Each row is a point. Two turns around zero, p and q, are shown by what they do to some points. Where does a point land after both, in the order given? Backwards means that the second turn is done in reverse. Each puzzle has new turns, and all numbers are rounded.
In the rows, 128 means zero.

Turn p:
[135 150 117] => [150 137 119]
[170 100 106] => [127  87  92]
[120  94 142] => [ 96 112 139]
[105 138 114] => [123 156 122]
[109 158 160] => [144 149 168]
Turn q:
[104 159 137] => [ 91 142 132]
[145 121 133] => [146 133 133]
[ 95 162 134] => [ 82 139 129]
[142 118 145] => [144 132 146]
[138  68 100] => [171  78 114]
[143 140 120] => [134 144 116]
Where do these land?
p, then q backwards: [128 144 183] => [131 101 178]
p, then q: [121 148 111] => [127 149 111]
q, then p backwards: [129  99 110] => [162 127 126]
p, then q: [146 158 121] => [155 148 117]
q, then p: [116  91 114] => [101 100 116]

Turn p:
[115 117 101 120] => [111 115 111 110]
[124 129 163 134] => [126 140 150 154]
[121 156  86 112] => [131 136  80 106]
[132 156 149 165] => [156 128 125 170]
[148  82 141 109] => [116 120 174 100]
Turn q:
[129  97 173  94] => [ 75 110 153 107]
[126 160 125 111] => [133 159 122 110]
[123 137  99 123] => [140 135 100 127]
[109 111 112 169] => [141 115 120 175]
[154 164 154 139] => [151 149 166 111]
[127 101 105 132] => [129 102 106 138]
Where do these land?
p, then q: [ 93 104 143 142] => [111 127 133 172]
p, then q: [ 97 118 108 117] => [111 135  97 145]
p, then q: [129 146 152 100] => [141 165 138 121]
q, then p backwards: [146 101  99 131] => [131 126  96 157]
p, then q: [161 124 153 115] => [125 140 162 104]
p, then q: [143 174 114 163] => [179  97 121 118]

Turn p:
[121 117 138 152 143 102] => [139 154 131 154 141 118]
[103 135 148  73 148 169] => [ 69  92 146 115 151 147]
[109 105 128 112 103 102] => [131 106 103 147 138  98]
[153 166  93 150 159 129] => [146 173 130  85 128 152]
[146  93 130 130  93 138] => [154  92 125 148 106 128]
[150 121 148 133 117 107] => [149 126 146 137 122 103]
[153 115  99 151 115 140] => [165 126 116 124 107 151]
[ 89 172 139 123 145 137] => [ 72 154 126 115 131 127]
Turn q:
[100 160 145 154 147 127] => [127 178 123 145 141 138]
[138 131 154 130 150 137] => [155 140 141 128 131 146]
[151 101  85  99 140 160] => [158  80  90 113 118 116]
[135 160 140 104 111 101] => [112 150 151 100 104 115]
[150 140 114 131  91  83] => [ 96 123 159 115 126  83]
[111 108 109 120 155 127] => [130 118  99 113 152 140]
[110  95 149 157 102 160] => [117 106 132 181 124 159]
Where do these land?
p, then q: [ 92 155 132 123 134  95] => [106 164 109 104 147 117]
p, then q: [144 115 158 121 122 159] => [122 112 149 153 125 160]
q, then p: [125 153 125 162 103  97] => [104 169 126 142 134  98]
p, then q: [106 107 161 128 165 169] => [138 148 115 176 137 173]
q, then p: [136 102 101 121 125 155] => [164 114 110 142 135 142]
p, then q backwards: [136 118 122 133 122  82] => [151 146 104 148 151 134]
q, then p: [156 121 144 137 163 137] => [150 126 170 115 128 137]
q, then p: [129 153  82  99  91 130] => [137 115  74 129 134  87]

Turn p:
[112 110 139 153 166 147 149 107] => [108 114 141 159 136 155 164 114]
[101  79 137 101 156 104 137 130] => [ 75 112 109 101 129 129 163 131]
[159 148 130  96 115 159 140 126] => [176 139 134 123 125 117 147 155]
[ 94 159 129 157  96  97 109  85] => [126 126 121 147  73 128  90  81]
[141 129 161 131 128 115 108 152] => [117 148 149 101 130 144 110 138]
[159 124  95 119 147 107 153 160] => [127 119 139 112 175  85 133 130]
[ 99 133 119 136 104 159 136 140] => [127 132 111 167 119 127 117 155]
[137  92 135 129 115 148 140 143] => [123 104 130 127 138 141 131 166]
[161 151  85 134 103 100  82 148] => [159 136 111 101 154 107  66 109]
[115 156 150 123 151 146 125  88] => [143 151 133 143 101 149 161 102]
Turn q:
[103 153 159 120 117 145  99 109] => [101 170 125  97 115 132 144 129]
[131 140 104 164 131 110 145 151] => [128 115 140 156 130  99  96 144]
[118  78 138 149 124 131 126 118] => [120 105 112 108 141 118 117  88]
[145 104 122 145  99 100 140 162] => [137  81 158 127 127  97 122 126]
[103  79 106 112 156 149  79  93] => [158 140  62  82 148 143 119 106]
[128 121 119 138 111 134 146 113] => [110 109 112 138 127 121 135 127]
[171 156 144 143 101 162 151 156] => [109 111 157 156  65 135 130 129]
[ 96 150 109 106 152 106 154 163] => [131 130 155 137 165 149 104 174]
[132 153 175 109 146 134 116 113] => [121 175 146 126 122 151 150 110]
[154 147 104  95 142 108 123 103] => [164 143 115 152 137 133 162 148]
Where do these land?
p, then q: [112 165 140 135 146 122 141  89] => [ 88 130 119 150 123 104 159 117]
p, then q: [139  83 173 143 118  89  94 155] => [127 145 124  59 127 180 131 139]
p, then q: [142 140 137  63  89 106  98 135] => [168 115 150 117 117 134 173 183]
p, then q backwards: [120 147 100 118 117 155 125 117] => [153 131  99 132 146 124 119 108]
p, then q: [108 149 120 162 137 150 139 108] => [103 133 111 146 114  98 114 104]
p, then q: [103 142 141 175 158  97 171 125] => [ 72 154 128 115 162 104 127  93]
p, then q: [141 141  97 134 119 131 132 124] => [153 131 124 141 130 109 130 112]
p, then q backwards: [153 107 136 156 165 137 133 148] => [104 120 148 101 138 102 162 136]
p, then q: [134 102 154 145 132 141 132 173] => [122 144 152 104 125 158  89 126]
q, then p: [137 116 106  98 106 152 140 106] => [129  96 113 150 149 111 137 156]
q, then p: [118 118 103  80 121 127 104 130] => [146 132 127 114 161 105 150 161]
